Each row of a before or after table is a point. One or more steps were done to the points. Then noise was added and the rows were shuffled. The steps act on columns, c1 being the first. Name the steps. A step turns or swaps two columns, mirrors them in a line or flattens them onto one, adds a multiple of one to another, or multiplies or shifts one. Angles are multiples of 10 degrees, from the lower column toward the higher: turns from -170 to 170, lines from 10 to 170 but not 90. Use the fewest steps. Two steps may share a column if one is a turn and the other turns, adds or multiplies; they go together, in the order done. Otherwise the lowest column goes first.
(in the rows, 128 means zero)

Before (10 x 2):
[[143 115]
 [ 79 115]
 [ 97 168]
 [128 112]
 [179 165]
 [152 114]
 [ 82  47]
 [140  86]
 [134 158]
 [186 141]]
After (10 x 2):
[[123 121]
 [ 87 105]
 [145 142]
 [174 154]
 [ 57  91]
 [182 157]
 [137 137]
 [138 131]
 [120 124]
 [121 123]]
Steps: flatten c1 and c2 onto the line at 30 degrees

Before (14 x 4):
[[103 152  93 140]
 [133 105 139 133]
 [141 158  94  84]
 [ 99 161 149 109]
 [103 132  82  86]
 [136  90 144 131]
 [120  94 103  83]
 [139 116 147 113]
 [145 144  93 135]
 [135 111 101 121]
 [131 141 157 123]
 [105 123 148 119]
 [ 86 134 152 134]
 [151  96  96 138]]
After (14 x 4):
[[147 119  47 100]
 [130 121 157 106]
 [137 144 176 117]
 [132 135  60 110]
 [123 173  64  94]
 [139 173  45 158]
 [110 118  40 154]
 [139 123  40 144]
 [109 144 179 163]
 [113 140 180 128]
 [110 172  16 134]
 [101 127 190 135]
 [129 133 198 139]
 [131 122 173  89]]
Steps: multiply c1 by 0.7; turn c2 and c4 by 90 degrees; multiply c3 by 2.5

Before (14 x 8):
[[127 178 125 168 121 174 147  98]
 [138 113 128  72 164 101  81  99]
 [115 134 136 101 171  76 156 115]
 [131  76 148 125 146  82 110 110]
 [ 92 164  64 152 133 200 157  89]
 [151 168  68 160 157 200 157 129]
 [134 116 136  92 108  96 116 124]
 [110  96 126 102 161  77 125 112]
 [144 155  70 164 128 135 116 161]
 [143 105 128  79 133  83 126 116]
 [113 188  74 164 134 125  90 129]
 [ 98  86 167  88 163  99  97 152]
 [141 201 107 156 156 183 142 118]
 [158 156  79 192 154 136  93 112]]
After (14 x 8):
[[130  79 109 124 146  83 138 149]
 [139 112  97  71 166 103 112 128]
 [150 171 128 161 155 198 190  70]
 [112  94 112 103 161  76 156 125]
 [117 133 114  99 174  75 186 136]
 [132 117 126  92 105  95 145 133]
 [145 105 117  79 131  83 156 126]
 [144 201 117 154 157 182 172 108]
 [ 95 164  86 153 133 202 187  67]
 [ 97  89 150  86 161  97 124 166]
 [160 158 111 194 156 137 124  80]
 [142 156 165 165 129 139 144  71]
 [126 175 101 168 118 174 178 123]
 [111 187 125 167 135 123 118  76]]
Steps: swap c3 and c8; shift c7 by 30

Before (9 x 11):
[[159 108 188 116 169 127 156 127 146 139 121]
 [138 128 109 102  76 151 167 154 143  82 148]
 [201 146 130 114 124  32  95 109 125 155  78]
 [120 156 117 106 106 184 168  95 128  61 188]
 [ 94 117 139 105 134 125 146  93 146  67 137]
 [124  92 142 159 154 122 164 134  73 111 142]
 [155  59 111 156 113 179 189 111 130 197 121]
 [192 136 154 205 108 143  81 121 172 133 150]
 [141 142 155 120 134 172  92 165 108 124 103]]
After (9 x 11):
[[ 94 117 137 128 135 122 146  94 149  67 137]
 [193 136 153 131 110 141  84 121 170 133 150]
 [139 142 153 126 134 172  89 161 105 123 102]
 [160 110 189 130 167 128 156 126 147 139 120]
 [136 130 109 128  77 154 169 157 142  84 149]
 [124  94 142 132 154 125 163 136  73 113 141]
 [203 148 130 124 125  33  95 106 125 157  78]
 [117 155 118 129 103 183 167  96 127  59 188]
 [156  60 109 126 112 179 191 111 132 197 122]]
Steps: multiply c4 by 0

Before (10 x 12):
[[116 155 135 163  69 139  83 109 165 143  96 123]
 [153 175  72 161 105 137 122  73 137 118 138  84]
 [130 143 181 127 161  95 102 114  50 167 142 158]
 [ 95 101 105 133  88 175  79 116 146 156  96 180]
 [ 81 124 133 134  55 163 138 103 124 147  81 144]
 [167 156 138 144 103 174  96  71 113 110 120  80]
 [ 96 130 178 136 170 121 113 176  52 129 125 135]
 [141  98 176 118 153  77 113 132  81 117 153 137]
 [ 94 145 133  95 102 159 112 116 164 144  67 167]
 [ 71 103 194 139 184 109 110 112  92 140 133 161]]
After (10 x 12):
[[168 158 136 107 191 174  96 116 113 120 120  77]
 [ 75 125 134 144 164 164 140  60 125 114  81 143]
 [ 90 143 134 152 144 157 114 107 164 154  68 166]
 [ 70  99 196 135 135 110 114 188  91 111 128 161]
 [ 95 101 108 154 149 178  75  89 145 113  98 179]
 [155 176  76 109 188 141 123 111 135  99 137  86]
 [134 141 180 166 137  93 101 162  51 116 142 156]
 [135  94 178 121 121  75 112 150  79 139 152 137]
 [116 155 134 127 154 138  83  77 166  93  97 122]
 [100 134 178 126  70 125 115 157  57 119 123 138]]
Steps: turn c4 and c10 by -110 degrees; turn c5 and c8 by 100 degrees

Before (9 x 18):
[[114  96 126 107 158 114 100 126  78 116 119 168 155 160 117 132  92 153]
 [120 133 131 174 106  96 121 129 119 151  76 148 153 152 117  90 104  88]
 [107 100 111 136 151 230 144 142 209 148 164 132  98 105 104 109 164 111]
 [109 138 131 109 134 111 155 117 116 117 157 151 134 137 177 116 117 150]
 [131 107 125 107 161 131 152 121  77 134 139  97 156 106 147 141 131 149]
 [110  97 160 176 151 155 119 160  88 156 152 145  77 157  94 144 187 153]
 [119 110 159 155 124 103  97 122 127 113 156 175 152 148 126 108 204  56]
 [249 140 125 107 151 151 122 139  87 150 101 137  91 144 124 136  89 125]
 [103 123 150 142 156 101 132 134  85 118 142 176 147 132  94 125 107 135]]
After (9 x 18):
[[105 118 156 147 155 132 130 133  86 139 146  81 148 130  95 126 104 136]
 [113 155 194 168 144 139 118 161  88 117 156 103  76 154  96 147 187 156]
 [117 129 177 158 125 120 102 124 126 134 152  79 155 149 125 106 204  58]
 [104 148 140 139 151 105 145 142 212  86 164 109 100 103 104 109 164 107]
 [120 118 130 174 106 156 122 126 117 141  78 108 148 151 123  93  97  90]
 [111 142 158 112 154 124  99 130  78 133 117  86 153 163 120 135  90 153]
 [128 157 145 108 161 132 152 116  77 124 137 150 159 106 150 137 133 148]
 [113 106 122 113 137 124 155 117 117 134 157 104 133 142 171 115 113 152]
 [249 110 111 109 153 144 124 133  87 119 109 117  93 145 119 135  88 123]]
Steps: add -1 times c2 to c3; turn c2 and c12 by 160 degrees; turn c6 and c10 by -110 degrees; multiply c10 by 0.4

Before (14 x 24):
[[108 172 152 152 183 120  86 101 155 117 160 114 128 134 139 155 116 116
  132 139 126 159 127 120]
 [112 169 157 145  89 110 115 128 126 129  36 127 141 114 148 107 150  84
  140 141 113 158 124 127]
 [121 142 136 165 140 131 104 137 142 173 156 147 103 133 137 110 114 123
  129 132 110 154 159 108]
 [116 113 126  71 105 128 103  97 145 120  48 153 134  87 135 115 117 106
  108 127 101  88 100  59]
 [124 155 144 102 102 148 102 112 127 115 155 138 136  47  85 175 119  98
  119 104 129 161 151 130]
 [111 171 140 147 149 111 100 125 160 135 154 141 136 115  99 111 103 121
   96 131 113 113 139 138]
 [139 164 133 142 120 102  89 104 173 118 127 128 140 111 132 109 134 125
  131 126 143 155 119 121]
 [112 167 182 172 132 136 102 106 135 155 158 124 151 140 136 120 146 119
  118 104 171 159 152 118]
 [137  97 127 109 160 116  99 108 155 113 123 187 147 139  44 138 115 125
  123 138 118 157 150 125]
 [118 156 147 147  94 105  98 158 161 130  76 128 104 141 113 119  86 113
  138 114 118 119 162 133]
 [142 172 126  97 120 132  85 188 180 108 145 117 153 137 135 134 106 120
  108 119 114 108 160 135]
 [112 122 124 149  85 115 169 114 129 111 115 143 150  72 126 132  89  90
  143 138 123 163 153 124]
 [106 170 135 166  95 115  91 132 177 110 155 126 129 109 145 118 104   7
  119 108 109 133 132  77]
 [121 170 126 118  93 105 208 103 142 162 154 242 151 130 143 134 108 124
  135 112 109 120  56 128]]
After (14 x 24):
[[112 165 157 144  90 109 114 129 133 175  34 127 141 114 148 109 149 114
  120 120 114 158 125 128]
 [142 174 113  77 119 131 117 187 196  78 143 115 151 137 137 134 107 151
  114 122 115 107 161 136]
 [106 170 150 139 184 121 104 102 172 162 160 114 128 134 139 155 117 146
  116 121 127 160 126 119]
 [127 156 134  97 101 146 105 110 140 163 155 139 136  44  86 177 120 126
  110 122 132 161 153 130]
 [120 157 150 137  94 103 117 158 172 116  77 128 105 141 111 118  87 143
  123 123 116 119 163 133]
 [140 164 136 124 120 102 117 105 186 159 126 127 142 112 133 109 134 156
  127 123 144 155 120 121]
 [120 142 135 157 140 129 114 137 152 211 157 148 104 132 137 108 114 153
  125 124 108 155 160 110]
 [114 119 134 155  86 115 165 114 110 163 113 144 150  73 126 132  90 122
  141 129 121 164 152 122]
 [110 172 117 133 150 111 120 128 171 111 151 140 137 115  98 111 103 152
   96 120 114 112 139 140]
 [118 113 114  62 105 129 116  96 154  61  48 153 134  87 135 115 117 135
  113 131 100  88 100  61]
 [107 173 129 147  95 115 121 134 190 119 156 126 127 109 144 118 106  36
  117 120 109 132 132  78]
 [120 172 132 125  93 107 203 101 101 151 155 243 151 128 143 134 109 154
  134 122 110 119  56 130]
 [111 171 163 167 133 134 110 108 149 203 158 124 150 141 134 120 147 148
   85 119 172 157 152 120]
 [137  96 122  96 158 116 117 108 167 157 123 187 147 138  44 138 115 156
  126 133 117 157 150 125]]
Steps: flatten c2 and c20 onto the line at 170 degrees; turn c3 and c19 by -40 degrees; turn c7 and c9 by -30 degrees; add -0.3 times c9 to c4; add 1.5 times c22 to c10; shift c18 by 30

Before (10 x 48):
[[ 92 114 150 145 172 102 130 118 117 140 110 168 117 168 139 167 103 108
  112 148 129 130 100  99 181 130  76 123 169 128 136 137 108 105  99 145
  123 147 139 106 103  90 106 148 167 171 106  88]
 [ 85 115 157 119 222 195 154 152  94 104 115 175 126 128 138 125 184 239
  165 100 186 186 137 187  88 100 210  78  89 147 180 121  80 133 109 160
  182 108  53  85 221 104 194 145  66 120 170 108]
 [138  36 171  42 146 203 173 119 144 181 127  54 109  64 176  90 135 179
  159 100 197 157 117 159  65 155 179 170 131  76 140 129 144 188 134 155
  127  68 160  67 131 136 176  86  26  86  94 133]
 [126 104 114 150 130 146 131 121 161 140 161 118 126 188  95 125 110 103
  130 161 130 108 115 112 145 111  97 145 162 200 144 145 126  99 120 101
  154 152 129 104 130 126  98 171 128 145 134 101]
 [ 89  46 138  54 145 169 136 173 124 147 170  64  52 107 181 132 163 212
  179  73 162 158 146 162  91 143 202 123 118 110 139 165 142 175 115 198
  132  40 162  88 108 161 174 112  33 108 141 150]
 [ 85  95  97 115 155  76 149 121 148 137 109 153 167 172 102 134  94 107
  127 147 141 151 119  76 142 127 100 135 106 170 124 156 107  91 112 126
  131 165 106 166 114 135 147 154 154 133 138 100]
 [ 97  87 114 171 134  84 116  96 161 126 108 177 146 179 130 118  97  89
  103 144 141 110 139 115 113 130  31 151 145 168 151 143 116  55 127 147
  159 153 114  98 112 138  79 125 197 131 150 136]
 [115 110 118 178 143 103 124  88 105 106 114 159 131 180  96 112 137  88
  139 148 147 108 167 101 154  96  90 131 131  99 147 137 106  95 134 145
  154 176  88 108 117 143 140 167 113 131 149  91]
 [ 90  81 111 167 137 137  70 141 162 150 100 165 143 181 134  91 127  93
   93 131 128 105 132 107 172 144  93 151 141 153 133 116 106 111  99 145
  120 146 128 165 136 134 117 139 137 159 159  88]
 [123 107 156 135 149 144  97  75 123 135 152 185 131 177 118 155  90  85
  141 140 120 106 141 129 140 124  93 162 135 159 167 140 125  97 150 130
  116 180 113 160 124 136 147 122 169 129 133 133]]
After (10 x 48):
[[127 107 118 150 130 143 134 123 161 137 161 117 125 187 103 128 109 103
  106 160 128 104 116 126 144 115 137 145 162 200 145 146 119  98 122 103
  154 151 132 104 131 127 101 171 127 107 135  99]
 [107  95 100 115 155  77 152 123 150 139 110 157 168 171 106 136  94 107
  110 148 142 149 122 160 141 125 137 136 107 169 123 158 103  91 113 128
  134 166 104 166 113 135 148 154 156  84 138  96]
 [116 115 147 146 173 101 130 117 116 139 109 167 115 167 138 166 102 109
  109 147 130 130 100 115 182 127 150 125 168 128 135 136  94 103  97 146
  122 147 143 107 102  89 107 147 166  76 106  89]
 [123 106 154 136 150 142  98  75 126 135 151 188 130 178 138 155  86  87
   95 138 125 103 141 127 141 126 138 161 131 158 167 140 126  98 149 129
  117 183 114 160 125 138 148 122 169 126 133 133]
 [115  90 112 171 135  86 114  96 163 126 109 178 148 180 143 117  99  88
   85 144 142 109 139 133 112 132 165 152 146 169 153 140 114  52 128 148
  161 154 115  97 111 136  80 125 196 117 150 134]
 [115  47 138  57 146 170 133 174 126 146 169  64  57 108 180 130 161 213
  136  69 158 158 150 122  89 144  92 121 118 107 137 163 149 174 113 198
  133  39 161  87 108 160 175 113  31 166 143 149]
 [111 113 157 119 220 196 155 153  95 100 112 175 123 128 110 125 183 239
  151  98 186 183 136  96  90 101  96  79  88 147 183 121  82 134 106 160
  181 108  55  83 219 106 194 144  68 180 169 109]
 [114  81 110 166 137 138  72 141 162 149 103 165 145 183 147  90 128  94
  133 130 127 106 133 117 171 144 149 149 141 155 134 114  98 109 103 142
  118 145 127 164 134 131 116 139 138  91 157  88]
 [135  34 171  41 149 205 174 118 144 181 126  52 110  63 199  94 137 179
  140 101 198 154 117 139  67 155 103 171 128  77 141 129 155 189 134 153
  126  68 160  66 133 135 175  87  26 178  94 132]
 [122 110 116 179 139 100 126  87 106 106 115 160 132 180  94 112 135  89
   97 148 148 109 170 145 153  93 139 129 131  99 147 133 105  93 135 148
  154 176  86 106 114 141 140 167 114 104 151  90]]
Steps: multiply c1 by 0.4; add 0.5 times c28 to c15; turn c19 and c27 by -140 degrees; multiply c27 by 0.4; add -0.3 times c46 to c33; turn c24 and c46 by 130 degrees
